Each row of a before or after table is a point. The points were changed in one or more steps. Then noise was added and the rows were shuffled. The steps act on columns, c1 being the first. What was done? A step turns or swaps two columns, mirrors them in a line or flattens them onto one, adds a multiple of one to another, or multiplies or shifts one. Angles are multiples of 10 degrees, from the lower column toward the higher: turns from -170 to 170, lines from 10 to 170 but not 90. Use the fewest steps. Two steps may share a column if one is a turn and the other turns, adds or multiplies; they go together, in the order done. Otherwise the lowest column goes first.

Before:
[[-1.5  0.0]
 [-5.3  1.7]
 [ 0.0 -3.9]
 [ 4.9  0.6]
 [ 2.7 -6.4]
 [-4.2 -1.9]
 [ 3.7  0.3]
 [ 5.6 -2.6]
 [ 5.3 -1.9]
 [ 0.5 -0.4]]
After:
[[ 1.7  3.3]
 [ 0.9 -0.6]
 [ 5.8  2.4]
 [ 4.7  2.5]
 [-5.6 -3.1]
 [ 2.8  3.6]
 [-1.5 -4.5]
 [-1.1 -0.9]
 [ 6.1 -1.7]
 [ 3.1 -2.7]]
Steps: turn c1 and c2 by 50 degrees

Before, 11 rows:
[[ 1.3  1.5  3.4  2.6  5.7  1.4]
 [ 0.6  2.4  2.2  1.6  5.1 -0.9]
 [ 1.8  7.5  3.5  0.8  1.8  0.9]
 [ 2.1 -0.3 -2.8  2.6 -2.9 -1.3]
 [ 3.1 -0.5 -8.2  1.6 -0.3 -4.5]
 [ 0.4 -1.7  3.3  0.9  2.4 -4.5]
 [-0.8 -3.6 -5.3 -2.4  1.3 -5.0]
 [ 2.8  5.6  4.3 -0.8 -2.3  3.6]
 [-5.2 -1.2 -0.2  2.1 -1.4 -1.5]
 [ 3.4  2.5 -0.7  0.5 -0.2  4.7]
 [-3.3 -0.2 -3.6 -1.8 -1.5 -6.5]]
After, 11 rows:
[[ 9.6  3.1 -3.9 -4.6 -6.3  0.7]
 [-3.5 -2.2 -0.8  3.9 -1.2 -2.7]
 [-0.9 -2.8  6.4  0.0 -0.6 -3.2]
 [ 2.0 -3.4  4.9 -1.4 -1.4 -0.6]
 [-2.7 -6.4 -1.2  3.3  2.9 -1.1]
 [-3.1  1.1 -0.9 -2.5  0.9 -1.2]
 [ 6.5  1.3 -3.0 -4.7 -2.0  4.8]
 [ 6.6  5.3 -0.5 -3.2 -4.1  4.7]
 [ 4.0  1.2 -3.8 -2.3 -0.6 -1.6]
 [ 7.2  0.6  3.7 -4.5  2.0  1.5]
 [ 0.6 -8.0  1.7  0.6 -0.2 -1.2]]
Steps: add -1.5 times c6 to c1; turn c4 and c6 by -120 degrees; turn c2 and c3 by 160 degrees; turn c3 and c5 by -120 degrees

Before:
[[ 0.6 -2.5  1.6  2.9  5.6 -2.9  1.6 -1.9  1.9]
 [ 2.5 -4.4 -2.5 -1.4 -0.5  3.0  0.7 -2.3 -3.3]
 [-1.5 -1.7 -3.9  4.9 -2.3  0.8  4.5 -0.1 -0.8]
 [ 6.1 -5.3  6.8 -1.7 -1.8 -2.8  0.2 -1.4 -2.3]
 [-1.9  1.6  1.0  3.3  5.0 -6.4 -1.6 -3.6  0.4]
 [ 1.9  0.5  0.6  0.1  0.5  1.8  0.0 -2.3  0.5]
 [-1.2  0.9  2.9  4.7  0.9 -1.8  1.7  3.8 -2.6]
 [ 2.7  1.8 -2.9  6.1  1.6 -2.7 -0.9  4.5  3.6]
 [-0.2 -0.5  2.9  5.8 -3.2 -1.8 -1.8 -1.7 -1.8]
 [-2.5 -4.8 -0.6 -0.9 -4.7 -0.8 -0.4  2.3 -4.2]
 [ 2.0  0.2  0.4 -3.2 -1.6 -0.2  1.8  0.7  2.4]
 [ 0.8  0.8 -0.3  1.6 -1.3  3.0 -0.4 -2.0 -3.8]
 [ 0.0 -4.0  5.0  4.5  1.5 -0.3 -4.8 -2.8 -1.7]]
After, 13 rows:
[[  1.3   0.6  -0.7   0.4  -1.1 -13.7   1.7   1.8  -1.8]
 [ -1.4   0.8  -0.7   4.1   0.7  -5.6   3.0  -4.9   2.5]
 [  2.8   0.5  -1.7   0.0   0.3  -0.1   0.1   1.5  -1.8]
 [ -3.2  -4.5   1.5  -0.7  -4.7 -11.1  -0.5  -1.7   2.2]
 [ -0.1  -0.6  -3.4   1.4  -3.2  -3.4   5.9  -0.2   2.4]
 [  2.4   0.4   0.3   0.1  -1.4   6.8  -3.5  -0.7  -0.8]
 [  0.0  -4.3  -5.9  -2.0   1.3  -4.3   6.3   0.0   0.9]
 [ -2.0  -1.7   3.4   6.4  -2.2  -3.1   1.9   2.1  -0.5]
 [  3.5   2.1   4.7   2.4   1.6  12.8   5.9  -2.3   1.1]
 [  8.1  -5.2  -6.6  -0.6  -1.8  -3.9  -1.6  -2.4   3.4]
 [  3.3  -4.4   1.2  -0.1  -0.3 -12.4  -1.6   3.4  -1.7]
 [  0.7  -2.6  -2.4   2.8   5.8   8.4   1.7   0.9   2.1]
 [ -2.6   1.7  -2.7  -0.3   5.0   7.7   3.8   2.7   6.1]]
Steps: multiply c1 by 1.3; turn c3 and c8 by -150 degrees; mirror c4 and c7 in the line at 30 degrees; turn c6 and c9 by -110 degrees; multiply c6 by 3
